Each row is a point. To make a cloud, some directions were put in groups of two or more. Within a group, all points are equally far from the middle, so they leave a hole (a ring in 2 directions, a hollow ball in 3). The other directions are filled evenly. Then the cloud was stretched, turned, moved and blurred a little. Count the holes, and give their numbers of directions, smallest first.

Cloud (15 x 2):
[[-0.13  0.11]
 [-0.18 -0.18]
 [-0.30  0.28]
 [-0.52 -0.19]
 [-0.29  0.20]
 [-0.17  0.16]
 [-0.52 -0.05]
 [ 0.16  0.16]
 [-0.26  0.00]
 [-0.23 -0.36]
 [-0.48 -0.13]
 [-0.44 -0.24]
 [ 0.13 -0.07]
 [ 0.20  0.17]
 [-0.19  0.33]]
Holes: 0

Cloud (19 x 3):
[[-0.29  0.04  0.10]
 [-0.40  0.01 -0.32]
 [-0.15 -0.58 -0.18]
 [-0.36 -0.36 -0.01]
 [-0.04 -0.24  0.28]
 [-0.19 -0.23  0.20]
 [ 0.03 -0.43 -0.45]
 [-0.40 -0.08 -0.04]
 [-0.35  0.04 -0.33]
 [ 0.02 -0.48 -0.38]
 [-0.02  0.27 -0.11]
 [ 0.17 -0.35 -0.14]
 [-0.08  0.26 -0.09]
 [ 0.39  0.12 -0.04]
 [-0.17 -0.02 -0.52]
 [-0.37  0.04 -0.27]
 [ 0.29 -0.15 -0.15]
 [-0.17 -0.43  0.04]
 [ 0.06  0.29 -0.12]]
Holes: 1 (2)

Cloud (22 x 3):
[[ 0.27  0.02 -0.30]
 [ 0.35 -0.24  0.01]
 [-0.32  0.11 -0.24]
 [ 0.41  0.10  0.13]
 [ 0.31  0.30  0.08]
 [ 0.48 -0.12  0.00]
 [-0.03  0.15 -0.38]
 [-0.10 -0.11  0.12]
 [-0.34 -0.06 -0.10]
 [ 0.11  0.52 -0.04]
 [-0.24  0.34 -0.15]
 [ 0.22  0.23 -0.33]
 [ 0.37 -0.07 -0.14]
 [ 0.31  0.00 -0.41]
 [-0.41  0.20 -0.07]
 [ 0.34 -0.21  0.15]
 [ 0.47 -0.11 -0.17]
 [ 0.06 -0.44 -0.18]
 [-0.01  0.73 -0.22]
 [ 0.17 -0.39  0.14]
 [ 0.27  0.00  0.01]
 [ 0.24  0.23 -0.23]]
Holes: 0
